Each wall is flat, endless, passes through zero and stands at right angles to its row. A trip goes straight from one point to another. List the walls that it crosses, first one first.

Walls:
(1): 225	283
(2): 66	348
(3): 33	34
(4): -222	-83
Trips:
107	-117 to -18	-265 => 4
-155	90 to 40	-343 => 2
-52	-7 to 292	-175 => 4, 3, 1
-49	103 to -13	74 => 4
-2	-148 to 151	-205 => 4
75	80 to 239	-18 => none
115	-163 to -132	4 => 4
41	-134 to 160	-53 => 4, 3, 1
87	-162 to 240	-129 => 3, 1

Walls:
(1): -288	64	-118	98	-11	-75	-326	-224
(2): 1	-76	-238	-28	-114	45	56	-18
(3): 20	-73	-6	35	-3	264	88	-8
(4): 272	-141	58	30	-85	-63	-156	-49
Trips:
130	196	35	259	193	-118	60	342 to -24	-208	-119	25	56	-137	149	174 => 2
-364	137	-49	56	-145	-138	203	-144 to 71	47	234	-107	-103	-82	25	151 => 2, 1, 4
195	52	24	76	32	120	2	-200 to -56	110	52	-7	-243	-213	-168	35 => 1, 3
-84	155	-22	48	-152	255	-4	-341 to 262	-139	33	200	-37	-255	1	-37 => 4, 3, 1, 2

Walls:
(1): -231	-146	176	92	-18	-40	174	76	-73	84	-70	319	38	151
(2): -169	303	46	-36	13	-60	-61	-155	-104	-67	-116	33	234	233
(3): 51	38	-190	31	-84	5	-37	-105	188	126	-127	43	-46	-251
(4): -440	16	-182	-215	-115	20	276	-22	137	-35	192	131	-23	-35
Trips:
-216	-352	-303	-141	182	131	16	225	-315	-73	2	17	30	-113 to 73	-184	-30	-108	294	-130	217	5	-215	69	234	87	166	234 => 2
198	79	80	185	82	148	43	-129	182	63	-124	-210	-180	42 to 91	-55	128	-159	4	-51	27	-176	-222	85	57	27	-13	-27 => 3, 2, 1
-111	186	142	-3	-10	-178	-26	-170	147	-110	60	-96	-37	56 to 39	144	-103	-206	130	38	-78	93	-187	-42	-7	-31	139	-42 => 4
-106	92	121	-176	-82	27	232	270	79	110	226	243	119	-50 to -34	206	272	30	237	48	91	372	320	-248	67	-155	318	230 => 2, 4

Walls:
(1): -122	29	-177	-25	-177	174	-179	38	-214	-183	-94	115	-35	-119	-77	-51	325	114	-289	70	-156	-68	113	-208	208	-25	213	110	1	5	229	-184
(2): 97	-40	-8	-129	113	-20	-132	119	6	178	-85	-13	235	172	36	277	133	-126	207	-104	-131	-8	-203	-240	117	-229	90	285	17	303	157	170
(3): -104	-39	84	12	156	-183	-112	-25	81	8	-45	-115	128	-94	-25	-23	203	-40	-149	-26	-238	68	105	9	-79	119	-29	-8	55	-340	125	-170
(4): -316	131	65	186	22	-2	-250	200	121	162	199	156	-202	83	39	132	70	75	57	-114	-26	157	112	-93	197	-441	92	110	55	-75	-6	-226
(5): 128	1	70	-59	119	-192	188	140	-272	-61	-83	182	-5	113	-315	254	-209	40	150	-8	242	-156	26	184	-58	142	90	46	-148	224	38	-12
(6): -98	-15	-269	-217	-178	234	3	18	-40	-110	162	-135	-144	-49	-173	63	74	119	49	297	-96	251	94	340	-26	-93	-96	27	-291	121	98	-63
(7): -104	-168	33	80	184	4	-24	-137	228	152	4	-170	-5	159	232	-103	-43	-234	45	7	40	18	168	62	2	54	-247	-244	-43	-12	13	321
Trips:
209	-213	-9	214	-41	267	386	-64	-25	-327	-98	71	8	271	-181	78	146	-108	116	-21	73	111	157	8	7	-108	-45	-103	215	56	-44	-323 to -121	-54	100	-141	-283	147	135	66	173	58	15	83	169	172	-65	72	-157	83	-32	28	-177	37	8	-88	302	-18	-220	-98	51	53	-34	-168 => 4, 5, 2
-274	-165	-147	102	-12	271	-114	-74	-37	-103	119	-37	-146	-374	121	80	99	55	260	-2	197	32	103	93	110	-442	-160	128	197	-2	-142	-98 to -69	82	-178	33	-23	-151	-160	-294	-51	208	-62	80	201	-142	-259	-201	285	81	-42	-104	243	346	-216	18	-189	-238	13	-63	-30	-16	248	-39 => 2, 3
271	234	2	3	120	33	-74	-311	-173	-72	-159	-27	12	-179	-38	423	-41	-91	-63	20	-293	-145	1	-198	3	-13	-170	53	-151	-170	44	238 to 59	-33	-12	218	-184	97	-51	107	-370	396	-88	222	-130	56	-28	-38	-311	-176	-11	21	-51	18	-15	48	86	25	73	-145	-131	-178	78	383 => 7, 3, 1, 2

Walls:
(1): -75	111	-211	13	297	37	-71	-88	-49	-63	57	-133	-83	-97	25	-116	87	-275	-218	-194	100	-64	199	-44	-265	176	-188	106	-35	22	127	51	-68	-331	166	146	-96	119	59	234	32	-213	36	-22	70	46	114	57
(2): 34	-148	-297	-86	-12	35	93	20	-352	119	-181	81	-39	29	-46	29	87	-196	-15	-195	166	37	-152	-150	189	-25	-158	-88	-233	-28	66	89	168	-47	32	-44	-521	0	57	190	31	33	-200	49	-75	207	-16	-1
(3): -143	128	146	-156	-272	-53	-43	194	204	146	40	57	-257	-192	-140	-106	-21	166	133	58	-139	101	-133	-40	291	68	172	-21	-155	-113	255	-358	99	-45	103	74	-104	251	-153	-146	-39	-69	-275	92	-232	97	-310	40
(4): 74	66	1	-78	214	219	26	-46	106	-49	253	294	182	-21	43	17	46	73	-248	-231	87	-308	-9	-29	117	41	-240	35	-176	-237	252	19	-182	265	11	-61	96	153	-114	-278	-39	369	98	-18	273	204	-12	70
(5): 32	55	-30	-12	65	-165	-153	152	125	-35	17	96	-35	-174	-6	-15	15	90	62	23	35	-41	172	61	-72	-66	-363	236	-100	124	-368	122	-152	251	-177	79	216	-170	187	49	-232	138	33	91	-141	-58	-37	70
(6): -188	24	66	432	-184	59	-179	50	-9	178	75	49	25	-208	-159	-263	24	94	-157	-36	-125	-231	101	19	103	136	-24	55	85	-156	115	163	-79	-75	-163	-77	-232	-80	-66	-70	16	1	185	-33	101	50	-75	17
(7): -67	-11	-208	-106	51	66	-225	-259	60	247	3	118	6	-43	100	-16	287	10	20	58	155	-208	-181	-398	-104	-217	-93	-60	356	8	66	63	-115	-86	115	-61	-209	-233	99	-82	97	-196	-263	90	-244	-201	36	22
(8): -116	222	218	190	-142	60	-57	-73	-111	-87	-231	-88	8	20	-89	-101	178	22	-34	219	-71	80	-140	260	26	83	82	-32	103	-45	233	14	39	145	-50	-153	-18	-46	-57	-79	196	33	4	-69	10	-179	-42	38
(9): 25	253	33	-10	-258	-153	-124	421	-38	-109	47	-131	133	-133	-88	140	28	-348	183	-131	-207	89	-125	-82	-163	122	-45	100	197	111	-178	-97	-67	84	-115	-172	175	-54	-12	79	86	206	139	-9	30	26	-139	-446
Trips:
-364	-202	-247	140	-141	-112	-161	147	169	-41	298	2	-269	-5	391	-195	-32	-79	-40	144	-12	57	-164	-168	6	-99	48	-79	122	-83	-150	-65	96	-57	-92	-131	-158	-83	-221	-31	76	68	108	-190	70	-132	-63	-26 to -204	99	-37	26	-211	-75	205	-255	30	-6	-186	-110	74	-96	171	-71	60	36	161	-177	44	191	-211	72	-31	-72	-47	-7	86	32	-130	100	58	-156	101	210	308	210	38	-23	-157	-168	31	-165	78	-142	-72	-227 => 8, 6, 1, 7, 3
186	-130	-56	36	101	31	-11	-58	236	52	-115	-97	35	-1	-66	-27	117	-156	81	108	-43	36	163	208	133	166	-47	65	-18	-300	176	63	172	-55	178	0	292	-6	149	24	-268	173	-144	-354	-166	147	-36	170 to 87	103	-110	193	-96	-92	150	-134	470	230	53	-104	-237	-84	-355	-5	-49	-34	27	-6	-136	216	172	78	27	-1	21	41	-243	-243	-20	-351	-118	357	-339	-297	-81	3	-156	220	-67	8	62	214	-97	-83	-116	-85 => 1, 6, 9, 4
216	176	-57	102	130	118	-159	272	-48	242	80	58	-128	30	61	-142	97	-77	86	-66	-144	-114	-372	8	12	-41	48	-263	-111	76	-239	-131	-88	-58	-67	275	-1	226	-148	81	-185	-38	-95	72	-197	14	-90	81 to -211	-21	-225	66	53	16	31	-10	-52	99	-240	-2	-90	227	-58	82	-199	203	139	-63	-64	100	-115	71	-230	-75	-91	88	-434	-165	90	-31	-323	-129	163	74	-10	-413	160	151	-139	167	48	22	108	162	-121	153 => 1, 9, 7, 4, 3
99	-186	232	-178	-67	183	255	86	369	-319	271	13	71	103	-56	298	57	55	23	170	-61	-81	-66	315	36	221	-128	-20	170	119	-19	-8	-321	-134	68	150	9	-108	107	112	-392	-26	322	-18	-14	39	-33	-69 to 119	-119	-136	-97	-15	-129	-258	42	103	94	-47	-20	-191	151	40	-100	-47	364	-322	-6	3	-47	-126	-150	-150	66	0	179	-39	-176	116	15	-157	238	-61	-132	-148	-202	-9	122	-78	-162	234	60	-75	-127	366	-45 => 9, 6, 7, 1

Walls:
(1): 112	-238	27	-117	-151	-75	-20	3	26	434	42	93	-25	-95	-27	-34	-62	-21	10	-60	-60	83	-118	-52	-131	-191	67	105	86	-244	139	-20	133	-109	-220	-272	153	291	80	43	-290	34	80	-97	120	-53	-455	-72
(2): 53	177	-64	249	113	95	-143	118	255	-23	-71	-90	385	135	64	71	117	24	-174	-44	-229	158	151	-241	-55	109	41	-285	-19	-80	-55	113	-88	-152	41	-294	-112	7	-127	11	139	-126	94	-10	-107	-93	-89	121
(3): 193	150	152	110	52	-92	327	142	-63	80	7	-151	137	-127	-170	139	179	-167	71	-30	165	-364	71	-89	160	-40	-64	89	99	12	-296	9	-60	-77	29	165	87	-78	79	50	-218	219	-108	-137	-13	-25	146	158
(4): -66	-280	78	-141	289	-33	55	238	-206	81	179	-26	26	-2	18	203	-21	62	92	-78	-194	-280	-89	161	79	144	158	-36	87	-240	73	2	287	62	-129	23	-131	-68	252	-111	6	50	24	-199	-320	98	-73	84
(5): 124	175	-150	136	-147	113	68	-129	68	-56	23	-243	-101	2	20	151	-68	-122	70	-342	41	-41	227	-116	-219	-198	0	314	176	173	14	167	-86	69	-275	142	41	96	-100	10	37	-113	-91	387	134	102	-173	-4
(6): -108	-9	-174	177	-351	-183	14	-107	120	-92	52	203	58	51	47	-8	-97	-239	32	-13	-125	50	50	-154	-1	-231	161	46	-299	-114	24	-52	-138	46	-277	-280	136	-28	-88	18	171	190	6	-74	46	-100	137	14
(7): 6	-112	134	-36	-49	-31	-222	41	-51	48	62	-154	-86	-127	-57	412	105	-116	104	140	224	-42	282	-23	-121	-13	-86	29	75	400	112	236	-52	0	102	20	-269	-120	176	119	-135	-293	-87	13	33	221	-203	-34
Trips:
181	117	-159	-279	-193	-179	301	-143	74	-24	-183	84	-68	37	-389	-185	86	-176	138	256	-7	56	-137	77	63	264	126	66	120	94	11	100	-608	-109	-91	-179	130	-14	109	-103	-106	138	66	-115	-86	152	-231	60 to 170	-67	-54	-109	-58	130	-33	264	-105	-15	41	-98	-111	-153	-25	113	-116	-56	184	-154	30	66	-2	-155	-172	204	53	126	-156	-171	-52	-10	-77	215	-201	2	-5	114	47	29	-24	184	-121	259	22	-221	223	-113 => 5, 4
21	-143	-102	342	39	87	52	75	-97	59	136	-314	284	19	194	-3	121	-134	-60	203	162	42	-123	64	-168	-125	174	-69	87	106	20	15	-130	98	155	254	-27	147	-88	171	-226	57	117	-175	-26	95	9	222 to -22	9	-32	-138	35	103	-182	4	68	-36	-62	139	-83	-24	43	2	149	65	-355	-77	300	-116	59	36	-130	-291	137	-85	-94	118	19	-22	16	-20	202	141	68	23	147	60	-106	-126	196	-251	-103	76	179	-273 => 5, 2, 3
203	184	37	126	63	19	81	-12	187	143	-135	-8	215	107	-84	179	164	71	-34	213	255	244	0	133	99	-22	25	-29	27	-255	180	128	-48	-401	35	-289	-122	-86	-45	152	-194	-51	197	148	112	-141	73	-165 to 30	312	-11	-74	-251	-102	17	71	128	-197	243	-68	112	-124	-122	104	-91	271	155	-185	-270	-211	-103	64	249	1	-236	-295	50	-38	24	-150	-10	-11	186	-8	109	74	-78	-97	148	-25	-37	74	249	278	17	-5 => 7, 1, 5
5	47	-89	-45	-181	-48	294	93	-42	197	-47	-124	-532	343	83	137	42	94	196	218	81	53	12	112	119	177	-77	-243	-232	-91	1	136	248	136	-83	335	180	-29	-147	-12	230	-9	-13	-85	-16	-48	-105	-28 to 28	-1	44	-38	146	-77	-106	-6	277	-21	54	-159	-52	-178	-120	192	-57	170	165	-76	-38	12	170	-210	-110	259	131	-146	133	71	-197	10	-55	-13	-206	205	187	-93	68	-90	-96	-42	-242	239	55	-94	-227	-14 => 5, 7, 3, 2, 1

Walls:
(1): 35	61	172	206	79	-97	-260	323	61	98	-275	-42	-144	-165	266	65	50	100	121	-164	43	-191	-139	-292	70	-41	-245	-123	-12	63	21	206	139	-352	-11	-160	-118	193	6	-51	87	95	92	40	8	-71	116	-196
(2): -20	14	-64	-74	125	9	-75	22	-307	36	-91	121	-19	-25	-15	148	123	205	-157	13	28	-16	157	-77	102	-70	-54	168	54	-64	118	-223	37	-249	64	124	145	-163	35	-93	-53	89	274	152	-23	-143	256	2
(3): -7	89	155	-143	125	-20	-11	113	-78	-252	47	65	50	-256	-32	-124	66	96	-148	-134	218	2	-130	136	-226	-198	225	203	137	89	-201	6	66	-17	-42	163	67	171	70	132	18	181	121	59	13	-93	-193	19
(4): 19	-229	-22	-242	-41	215	161	-182	-46	65	20	221	162	136	141	198	-87	0	-43	-72	141	303	-113	-13	97	-130	-124	-234	214	-190	120	53	289	-147	-28	311	166	44	54	20	-43	8	-36	68	-140	-285	-166	-53
(5): 365	142	41	24	-182	-100	-90	71	24	-117	-60	253	-83	-65	88	-176	72	20	80	-290	-38	100	106	-243	88	-105	-215	-378	-101	180	189	133	-83	207	65	235	65	118	161	234	-87	13	-120	81	-93	-123	231	19
(6): 44	149	46	-323	-69	-49	25	-79	-69	-47	-127	146	-254	246	80	102	-75	-33	-43	3	61	-136	51	37	-51	-205	213	166	-95	37	76	312	11	-161	-80	-87	-7	-213	283	-59	-252	-141	182	-61	84	-117	16	-131
(7): -46	155	-279	45	13	-43	186	149	50	31	-50	62	-142	49	-186	-291	-307	-261	-260	-22	-8	-171	-257	168	50	132	-80	-74	133	69	-292	76	38	220	115	-457	49	-97	94	-150	-259	79	-16	-167	-88	66	300	-219
(8): -277	63	31	-132	25	-22	-211	-11	-134	-195	221	35	-132	-16	-262	-56	-226	72	-46	112	54	-133	190	220	170	88	1	-174	151	81	-68	40	-25	145	67	257	27	-20	23	-12	-141	70	173	-80	-46	-91	-34	96
(9): -8	-191	-189	138	-128	-246	-11	20	-70	56	-132	-48	-9	-123	95	-309	-268	-25	-76	-67	165	66	-3	274	68	48	-367	191	43	301	146	38	52	27	105	59	225	-296	146	-176	122	85	-174	85	-233	-19	136	-12
(10): -121	-23	-83	-86	31	-26	-246	249	-92	-121	-235	-304	-100	-112	135	218	161	-78	-177	14	-78	100	151	291	110	53	-105	-216	-110	9	142	78	-233	162	-260	-157	-69	-55	137	-131	-221	-176	-120	-13	-329	78	142	15
Trips:
-35	-28	-136	52	205	-163	-49	126	-157	-53	-8	103	-400	-91	10	204	-344	-114	-75	23	-226	-161	336	157	30	-39	-74	-74	-331	131	227	-164	298	-49	-32	-5	-53	-128	150	57	-131	50	-316	-126	-223	-1	47	-174 to -150	-45	70	64	89	56	0	47	-61	188	-252	91	-113	101	66	260	66	-19	46	-178	179	-105	299	-92	-104	-80	-189	194	118	-266	85	7	3	-209	-120	43	-168	198	56	-110	295	-273	193	53	121	-334	-313	25 => 4, 7, 5, 8, 9, 10, 3
121	133	234	13	185	-92	-53	215	189	162	10	-150	-44	188	-252	-345	168	188	211	-138	-1	-232	10	86	-152	29	-38	209	47	-48	229	-30	-87	122	256	-109	-134	-43	12	-86	-121	32	-53	-14	384	87	144	102 to 152	451	-144	-73	70	41	-46	-128	135	69	76	-185	218	17	-389	166	54	166	-94	12	113	287	1	84	86	159	-7	50	83	-95	-98	-129	31	-16	-5	-4	114	-115	-292	-157	63	-57	-43	232	4	44	-88	-124 => 5, 6, 1, 2, 8, 7, 4
-307	-22	-99	-26	-269	29	142	66	24	195	-313	175	-181	4	18	40	-153	-14	-34	0	-223	79	172	-295	215	118	47	-31	75	-278	42	-130	133	-201	17	68	86	285	3	-253	28	-149	35	-152	-39	206	-168	189 to -56	-124	108	73	125	22	87	84	-34	319	-184	33	-139	-169	393	-129	77	78	-346	-46	-180	-56	121	-199	-54	-33	-47	-117	-201	-95	132	-48	-140	-211	101	-13	-74	-22	-266	-312	243	-114	-93	19	166	251	36	137 => 10, 4, 9
278	129	13	-242	48	-54	-141	-61	-49	10	286	41	109	-278	-180	-23	-99	39	-171	-94	-93	7	-164	80	-269	335	351	-116	-54	165	-163	117	46	44	31	-95	-16	-111	-19	-99	-415	-26	227	-37	-1	-85	-282	8 to 139	55	-161	-109	68	426	118	-228	-35	187	-25	-37	91	205	-136	201	-243	114	160	144	149	114	180	-208	126	-75	-302	213	-6	38	-70	-128	-88	98	-93	-131	11	70	140	17	-235	17	-64	-89	24	-67	-246	110 => 4, 3, 2, 7, 8

Walls:
(1): 19	170	-354	-111	174	-1	-99	-33	116	-75	92	-241	56	-30	-93	66	-3	156	297	-98	-106	70	189	-123	-37	149	-199	212	35	-147	299	97	166	13	254	154	-156	-54	-13	-127	-139	17	47	22	159	161	82	-166
(2): 149	-169	6	-76	8	-61	-37	-101	94	9	133	120	-120	-121	-20	-220	-44	46	-98	-116	208	-62	-161	38	-305	-8	128	121	-296	-50	27	279	-113	101	81	-215	-53	-256	2	172	-104	-184	-273	203	223	167	99	50
(3): -83	-50	129	-94	-310	28	141	187	256	-6	41	161	17	27	215	-79	71	61	-63	-230	-138	-124	-51	101	-262	-330	47	-116	-205	1	0	-14	-10	63	-68	172	50	72	205	-83	133	-192	107	70	-242	-122	-108	-40
(4): 96	156	225	139	25	139	127	-225	-62	-7	-187	-93	-29	165	-161	-48	-133	-90	72	-19	-3	-15	-113	-163	-194	-243	-124	35	-150	-213	-298	-189	114	-7	-262	-15	148	-182	-214	328	181	402	66	226	-68	61	58	-320
(5): 53	77	60	75	187	282	-209	-179	-84	120	77	3	81	165	140	36	-37	32	-83	-314	71	-111	-99	31	-110	42	-133	193	39	22	173	-284	-45	-21	186	-7	-124	-55	-14	176	37	65	287	-252	-290	-136	-211	-160
(6): -146	47	-95	-7	-320	-82	66	-196	83	-198	168	-213	90	96	116	335	-289	116	70	153	3	307	-203	-118	76	-261	4	-34	-96	230	-27	-66	106	3	207	-45	-62	-61	-52	-159	20	-267	-56	88	-186	361	244	166
Trips:
-71	235	-184	45	-64	173	-19	89	9	-117	88	339	-305	64	74	31	173	47	-13	-8	11	35	-62	-354	-100	-59	-69	-74	-21	200	94	8	-205	241	-204	-34	7	116	-24	16	1	-19	-13	-157	-16	11	266	151 to 362	74	113	-40	-144	-7	161	97	-102	-156	129	-198	43	220	-234	-104	-136	246	-147	109	-205	-215	198	131	-52	-271	-95	169	204	-82	-121	59	34	133	72	-95	69	-28	233	26	164	5	54	-14	150	251	76	75 => 4, 1
-79	-21	208	44	80	48	5	67	-31	43	-35	-100	-220	-63	50	267	211	-27	145	184	-133	67	-102	-312	-160	-26	104	106	-4	175	-210	-57	-292	-62	76	-22	50	306	92	-75	4	45	-292	22	-9	81	58	109 to -161	167	25	-77	-3	265	141	48	243	-151	-36	-145	6	82	-4	-34	188	-237	110	-107	-111	159	-487	-132	-215	20	-25	-48	-21	241	-96	-47	149	-68	142	120	-34	49	37	92	0	-37	277	203	22	-131	-39	-176 => 4, 3, 5, 1
-43	15	262	-2	8	-38	-158	-13	-105	135	-200	363	-134	167	-123	41	116	17	-103	152	227	-257	-110	-406	112	330	16	162	67	-275	-65	-201	145	-114	60	-252	245	112	-107	-77	148	126	111	-96	-106	8	-232	-12 to 82	-71	196	141	110	165	87	164	4	-126	-33	-289	-274	-119	-381	-95	77	47	157	-197	36	135	-83	268	-72	44	254	80	94	-33	90	19	-147	-144	-73	-240	-53	-226	-44	111	-160	-44	38	-259	-3	-7	-241	135 => 2, 4
121	-66	-262	-27	80	-296	-208	-260	209	-221	185	-134	-70	49	-25	45	173	240	-6	-215	-13	267	30	-129	115	47	-200	-136	-25	-121	-58	166	-219	71	89	-12	28	0	137	135	66	-20	89	164	-200	1	-92	94 to 191	-111	-58	-252	-204	-85	29	-63	72	-111	259	383	-94	37	-105	76	170	43	275	-149	5	-141	17	94	19	176	94	56	87	162	-65	153	64	311	30	-137	338	137	-64	37	12	65	-79	277	-119	377	152	62 => 5, 3
122	70	-23	-53	-126	244	118	-112	-121	18	76	-101	-6	-79	-125	32	-24	-28	-110	9	259	24	135	67	172	104	-3	43	-175	-60	70	-323	-26	232	123	-44	124	-273	-117	289	44	-118	-216	-125	-68	-47	71	142 to 77	72	52	-79	136	-43	-167	-59	100	-143	51	97	-110	-18	59	93	82	-169	30	-114	17	-248	-131	135	32	58	-213	269	40	160	169	-266	-3	-71	273	137	-80	-81	74	138	-235	-98	-53	-34	293	15	-272	391 => 4, 1, 6
